Each row of a before or after table is a point. One or more steps were done to the points. Then noise was added and the rows were shuffled. The steps act on how far a point lies along the listed directions, d1 being the first. Name the steps. A step turns or swaps two directions, mirrors them in a line or flattens them onto one, adds a multiple of one to another, or multiplies one. Angles are multiples of 10 degrees, from the lower direction toward the higher: turns from -170 to 170, lines from 10 to 170 but not 90. Use the fewest steps. Two steps may share a direction if one is a turn and the other turns, adds or multiplies; they go together, in the order done. Otherwise the lowest direction goes first.
In the rows, 128 means zero.

Directions:
(1): [ 80 119]
(2): [119 176]
Before (8 x 2)
[[ 54 167]
 [158 155]
 [ 91 143]
 [125  99]
 [ 78 143]
 [122 126]
 [ 74 111]
 [109  90]]
After (8 x 2)
[[123  89]
 [117 169]
 [166 142]
 [160 176]
 [131 133]
 [176 148]
 [210 145]
 [111 152]]
Steps: turn d1 and d2 by 140 degrees

Directions:
(1): [115 194 138 118]
(2): [ 62 114 140 130]
Before (9 x 4)
[[122 140 143 109]
 [112  88 116 132]
 [113  87 134 131]
 [132 174 124 119]
 [180 189 117 113]
 [ 96  17 123 153]
 [109  46  99 158]
 [200 121 111 131]
 [138 140 138 128]]
After (9 x 4)
[[207  43 108 147]
 [157  99 130 128]
 [115 119 139 118]
 [193  79  85 154]
 [ 91 149 133 124]
 [123 143 144 128]
 [176 188 127 115]
 [154  93 112 131]
 [102 202 133 108]]
Steps: turn d1 and d2 by 60 degrees

Directions:
(1): [180 128  79 179  94 118 132 106]
(2): [138 137 130 147 125 210 153 166]
Before (12 x 8)
[[181 139  67 145 105 162 117 117]
 [187 134  87 184  99 197 185 139]
 [128 127 116 112 134  63 109  82]
 [190 115 105 160 120 139 152 134]
 [ 84 128 157  83 160  80  88  93]
 [ 68 110 138  71 113  39  90  82]
 [ 60 131 201  97 191 203 155 165]
 [102 144 167  78 135  63 100 127]
 [156 106 163  99 138  40 115  98]
 [125 128 105  94 109 140 119 120]
 [ 84 124 179  74 157 140 103 178]
 [133 136 176 104 153 192 153 165]]
After (12 x 8)
[[149 111 186  92 153 101 133 131]
 [124 127 106  94 113 144 119 120]
 [ 57 116 160  63 124 105 111 123]
 [ 93 116 163  73 146  94  92 154]
 [ 79 133 166  79 167 104  92 113]
 [191 116 107 160 115 146 146 139]
 [ 85 117 168 111 170 105 128 110]
 [ 95 146 179  75 137  91 108 143]
 [144 123 152 109 141 122 137 122]
 [200 130  79 192  92 165 178 127]
 [172 139  67 153 110 167 117 123]
 [114 131 134 106 147 125 125 118]]
Steps: flatten d1 and d2 onto the line at 30 degrees

Directions:
(1): [ 68 121 151 144  77  87 125  91 160 129  86]
(2): [145  50 155 145 126 171 138  76 103 145 125]
(3): [154 158 132 137 132  92 152 100 129 218 149]
(4): [134 131 207 160 135 136  85 182 130 153 116]
Before (14 x 11)
[[ 54 131 234 175  68  75 111 115 162 184  71]
 [154 168 167 129 144 126  88 189 126 171 146]
 [129 135  98 100 129 161 114 178 119  39 129]
 [142 162 132 140 122 146 112 169 135 113 145]
 [162 142 171 141 154 134 115 199 124 167 125]
 [145 143 108 123 129 136 128  92 129 128 157]
 [157  41 158 135 147 182 119 113  89 133 115]
 [150 147  89 109 134 147 145 127 115 124 149]
 [157 186 106 112 153 124 131 130 119 153 152]
 [ 88 122 117 138  94  59 162  94 157 131 107]
 [136 163 159 165 140 121 113 148 150 157 151]
 [123 126 101 144 125 146 135 140 144  73 121]
 [171  78  97 110 160 160 148 139 135  85 128]
 [106 146 117 128  86  75 144 112 172 146 100]]
After (14 x 11)
[[172  22 151 127 136 206 135  67  84 153 143]
 [139 137 132 160 129 133 129 142 144 126 125]
 [136  88 140 159 133 160 136  85 129 126 146]
 [185  85 118 121 159 149 151 130 131 131 131]
 [168  90 165 140 134 178 123 130  98 142 136]
 [145 148 139 133 128 140 108 122 130 122 146]
 [ 90 195 139 131  89  62 106 190 188 124  91]
 [144 107  50  90 139 126 164  84 110 111 136]
 [ 13 218  97 109  60  19 144 125 191  97  87]
 [ 69 211 133 135  99  17 113 199 189 107  96]
 [162  91 171 137 155 187 110 111  93 148 134]
 [161 112 145 134 139 171 123 139 105 144 138]
 [164  80 152 157 119 183 131 101 108 141 147]
 [176  23 131 129 146 193 169  74  84 151 130]]
Steps: turn d2 and d4 by -120 degrees; add -1.5 times d1 to d2; multiply d3 by 0

Directions:
(1): [140 153 130 143  92 112  90 171 164 149 152  37 118 128]
(2): [109 147 113 197 161 179 149 144 135 115 177 124 189 137]
(3): [126 107  98 107 187 151  88  98 118 216 138 111 133 120]
(4): [152 205  80 135 127 129 111 160  63 131 103 143 124  93]
(5): [140 138  95 113  65 126 114  55 102 120 142 112 181 166]
Before (13 x 14)
[[145 175 138 139  55 112 119 132 134  82 123  83 134 126]
 [ 89  82 165 138 123 132 188 100 153  94 125 173 167 126]
 [123 129 156 158 119 106 132 165 128  84 125 157 114 127]
 [134 105 142  78  49  98 101  54 152 135 147  85 162 165]
 [145 182  88 163 122 126  83 163 102 176 151  81 152  98]
 [111 119 131 159 149 156 159 120 109 102 151 167 140 134]
 [153 137 137  96 134 112 113 147  99 119  70 166  87  93]
 [145 170  90 156  50 130 111  81  73 109 140 103 192 135]
 [136  84 198 104 119 102 167 107 182 108 104 150  80 131]
 [119 158  92  91  93 103 102 117  54 116  74 169 124 126]
 [155 125 145  77 117 118 107 158 117 117 113 123  84 122]
 [112 127  88 172 167 166 121 113 159 180 172  79 154 137]
 [102 106 168 145 145 148 203 133 115  73 144 179 139 151]]
After (13 x 14)
[[141 178  95 156 140 128  84 181 111 181 149  89 139  83]
 [142  90 191 105  88  98 170  92 174  82 108 156  91 146]
 [135  83 104  55 109 127  53  24 141 224 164  63 172 154]
 [102 112 157 146 121 147 201 109 104  62 156 173 160 167]
 [152 142 149 108 113 111 125 155 102  80  66 166  93 100]
 [159 132 141  78 103 115 109 158 119 102 112 128  89 126]
 [124 148  74  76 112 116  86  95  52 150  86 166 128 124]
 [138 140  44 129 117 158  61  32  58 220 150  77 209 134]
 [107 120 114 184 187 161 137 156 172 170 163  85 130 115]
 [ 95  79 151 132 111 133 175  83 145  97 127 171 181 135]
 [111 125 125 158 148 153 155 116 109 108 152 158 143 145]
 [147 165 107 115  65 130  87  80 115 129 130  67 164 144]
 [126 131 147 165  84 102 135 139 119  64 129 147 130 144]]
Steps: multiply d5 by 1.6; turn d3 and d5 by -50 degrees

Directions:
(1): [176 123 155 154  93 163 101 107 136  87 207 143 136  96 145 162 105 176
 170 161  81 107 170 129]
(2): [149  97 139 135 111 124  98 117 121 205 150 122 120  98 138  58  56 106
  63 124  99 129 146  86]
(3): [130 130 154  89  94 131 157 174 108  84 122 144 169  95  87 104 137 163
 133  98 107 185 106  40]
(4): [185  99 146  59 161 109  92 179 121 108 126 142  89 159 122  95 182 111
 129 133  97  60 151 116]
Before (10 x 24)
[[146 116 120 141 170 135  93  99 141 155 110 125  75 169 165 152 150  90
  139 157 155  68 164 198]
 [107 138 114 158 155 133 172  98 130 110 100 119 137 150 129 169 171 139
  160 120 166 131 124 170]
 [172 113 144  85 121 128  95 170 121 109 145 155 128 110 108  86 127 140
  116 136 102 116 138  74]
 [141 122 143 123  93 137 138 141 121 126 135 133 146  98 124 111 104 142
  122 122 108 159 121  85]
 [135 137 133 130 128 117 136 135 118 165 110 129 141 124 128 107 109 127
  116 122 124 157 107  93]
 [133 140 123 137 126 135 126 110 138 141 135 135 112 102 129 128  95 102
  104 122 121 155 133 123]
 [123 148 132 148  97 170 151 124 118  44 155 132 177  93 131 200 145 189
  202 136 118 158 137 137]
 [137 145 144 103 141 136 139 140 134  43 141 149 146 154 109 193 193 145
  188 143 137 131 136 142]
 [122 146 117 154 129 142 122 102 151 148 124 121 129 128 138 136  91 126
  110 132 113 132 129 141]
 [144 116 115 132 170 100  86 106 141 169 107 128  69 177 145 140 144  77
  113 157 130  69 140 198]]
After (10 x 24)
[[ 84 129  91 109 199  98 138 129 128 183  17 111  81 199 137 122 183  49
  101 113 212 110 108 182]
 [128 156 141 149 123 154 138 100 145  47 170 145 158 136 125 223 159 161
  199 159 137 142 146 165]
 [149 144 138 208  73 200 118  69 134  61 226 130 171  68 167 229  89 207
  215 172  92 133 179 172]
 [141 134 126 126 131 131 120 118 136 145 132 136 106 107 129 118  99  98
  100 122 117 146 136 119]
 [119 140 113 140 138 132 123 113 148 163 106 119 122 136 134 117  95 111
   92 124 116 131 124 133]
 [ 79 141 105 163 152 125 190  97 124 138  77 112 149 143 120 147 153 126
  132 102 182 165 102 153]
 [201 116 153 102 115 149  77 152 132  71 189 164 123 107 124 130 135 167
  161 166  82  85 167 104]
 [151 132 142 122 125 121 128 141 116 154 122 134 139 120 127 105 112 135
  121 125 111 150 115  84]
 [178 114 157 137  81 155 112 127 129 109 184 141 138  88 140 130  94 163
  145 148  79 127 155 101]
 [ 81 130  89  90 201  61 135 146 126 190   7 116  77 209 110 107 185  37
   77 109 186 115  78 178]]
Steps: turn d1 and d3 by -40 degrees; multiply d1 by 2; turn d2 and d4 by 30 degrees

Directions:
(1): [ 98 226 132 135 148  92 105 113 163 196 105  81  95 122 206 159 146  98
 148 113 101 122  55 149  79 124 119 159 135 136 141 118 138 144  85  81
 120  82 133 136 181 145  66 108 134 126 144 130]
(2): [108 137 100  93 162 121 195 134 163 190 125 138 127 132 168  56  56 126
 112 111 100 111 175  71 146 137 147 160 195 137 101 183 118  80 143 136
 137 145 157  59 137 132 105 110 146 113 112 189]
(3): [115 172  72  92 101 190 133 211 108 194 114  96 165 170 132 173  88 148
 172 146 160 148 103 156 178 174 196  95  93 102 104 128 133 143  95 168
 140  95 116 115 131 124 156 155 108 123  99 147]
(4): [185 124 115  81 193 124 125 101  99 109 172  64 149 164 123 161  99 118
 112 162 117 147 150 185  94 135 113 109 155  93 130 134 149 113 170 168
 144 164 128 143 239 111 133  62  84 134 149 142]
(5): [128 131 161 121 177 141 131 160  40 138 151 126 175 130 184 163 125 103
 153 110  86 116 172  69  77 138 140  73 196 146 113 126 144 183 167  83
 117 113 111 140  84 131 115 180  98 180 118 100]
Before (10 x 48)
[[152 104  96 115  89 201  81 148  96  78 134 112 147 143  79 196 117 184
  169 177 186 137  86 196 181 167 167  79  41 101 123  98 140 142  92 180
  154 120  89 168 168 121 208 119 108 112 127 101]
 [170  98  71  76  67 199  84 178 110  90 127 112 155 166   7 151 116 160
  122 180 207 171 120 244 233 148 163  82  62  68 111 110 122 121 105 207
  160 147  91 144 153 125 215 110 106  83 128 125]
 [145  98 164 135 148 110 145 147  64 104 155 148 167 124 138 136 137 104
  131 144 115 137 176  77 118 139 140  94 168 155 130 136 157 160 176 101
  116 129 110 131  96 114 109 168 120 154 130 101]
 [122 121 127 108 159 125 146 121 116 144 145 100 136 141 154 160 104 111
  142 111 125 130 154 127  80 118 132 109 192 110 116 128 134 108 154 133
  142 157 135 110 153 135 120 119 107 145 131 144]
 [156  43 165 133 162  54 127  58 152  63 144 140 124 109  71  59 106 136
   47 150 110 122 153 113  95  91  77 176 164 136 138 165 110  59 179 144
  134 180 150 106 152 119 142  87 151 109 155 181]
 [165  85 116 144  62 189  84 141 107  43 127 128 148 145  22 144 182 179
  131 154 178 157  98 188 209 128 119  87  44 100 143  93 133 131  89 174
  130 127 100 177 110 109 204 155 125 129 140  90]
 [145 152 149 128 131  97 128 104 140 131 113 139 131  88 170 121 159 120
  126  95 103 125 103 109  91 124 123 153 173 152 134 150 104 109 126  88
  124 126 114 131 137 133  82  89 151 117 147 131]
 [142  91 122 127 139 138 134 141  97  98 136 130 120 136 101 100 121 137
  108 130 114 103 168 109 121 140 124 114 145 122 114 128 125 107 150 130
  143 163 137 110 139 130 136 118 123 135 101 143]
 [150  86 156 144 204  79 126  41 100  66 174 129 124 110 158 112 127  87
   83 125  80 109 186 109  24  84  71 134 171 130 140 131 111 123 191  79
  123 176 134 148 168 121 107  99 103 133 162 103]
 [172 114 185 139 196  90  89  78  78  70 170  99 141 115 151 150 152  80
  116 111  81  94 180 114  73 103  37 115 198 141 139 119 153 126 179  91
  119 123 117 158 155 126  92  90  88 172 153 109]]
After (10 x 48)
[[130 138 107 109  99 202 128 228  68 154 126 128 192 145 124 161  99 127
  177 115 144 111 169  93 201 165 151  82 127 125  87 127 135 140 122 142
  132  76 105 108  52 125 158 191  91 161  86 131]
 [ 96 119  96 129 124 195 146 203  43 152 139 146 190 144 162 162  80 127
  164 125 130 115 170  82 123 154 199  73 116 121  97 128 104 177 138 110
  125 106 103 121  46 127 166 220  94 129  88 104]
 [114 175  97 125  88 139 132 189 124 182 120 107 147 143 138 153 120 122
  162 161 160 157  83 134 181 162 187 123  98 133 130 129 151 144  95 127
  127  90 118 114 134 122 111 154 131 112 113 141]
 [ 94 127 188 151 143 104 109 178  54 149 122 139 173 112 167 148 124 121
  131 114  89 113 117  44  68 135 147 103 177 165 115 138 122 175 142  60
  111  83 106 129  33 142 122 226 140 169 115 134]
 [170 112 129  92 134 150 133 154  69 115 141 125 194 126 140 152 133 134
  141 122 129 141 145 121 118 157 159  97 171 126 117 150 110 122 162 137
  136 141  90 136 133 115 137 105 110 134 126 132]
 [104 102 147 168  97 103 103  58 187  88 103 175  59  68 133  86 150 154
  123 116 135  87  94 106 142 115 100 178 101 160 140 134 117  93  87  96
  133 134 122 127 136 137 132 100 182  90 146 117]
 [ 94 127 169 170  86  65  89  69 216 105  81 191  42  65 103  49 196 110
   85  87 114  99  96 124 140  68  66 195 135 166 142 118 104 108  83  57
  115 125 124 124  80 165  92 108 197  80 165 112]
 [100 102 118 135  83 153 137 156 138 129 113 143 133 137 107 152 125 139
  151 119 168 123 136 129 137 128 154 110 127 117 111 117 123 100 119 154
  140 147 129 104  90 132 154 164 129 119 111 136]
 [112 164 155 169 133  99 118  84 174 125 110 129  88  93 151  78 178 123
  110  95  84 107  80 104 127  90  75 157 148 154 149 126 131 115  77  81
  110 103 132 144 131 130  86 127 165 131 157 113]
 [106 146 125 152 111 143 116 168 119 148 106 127 108 129 135 124 143 139
  137 111 117 102 119 113 126 144 143 123 120 139 118 110 123 133 101  95
  131 116 133 117 113 146 115 146 133 137  88 139]]
Steps: turn d1 and d4 by 140 degrees; multiply d2 by 0; turn d3 and d5 by -110 degrees
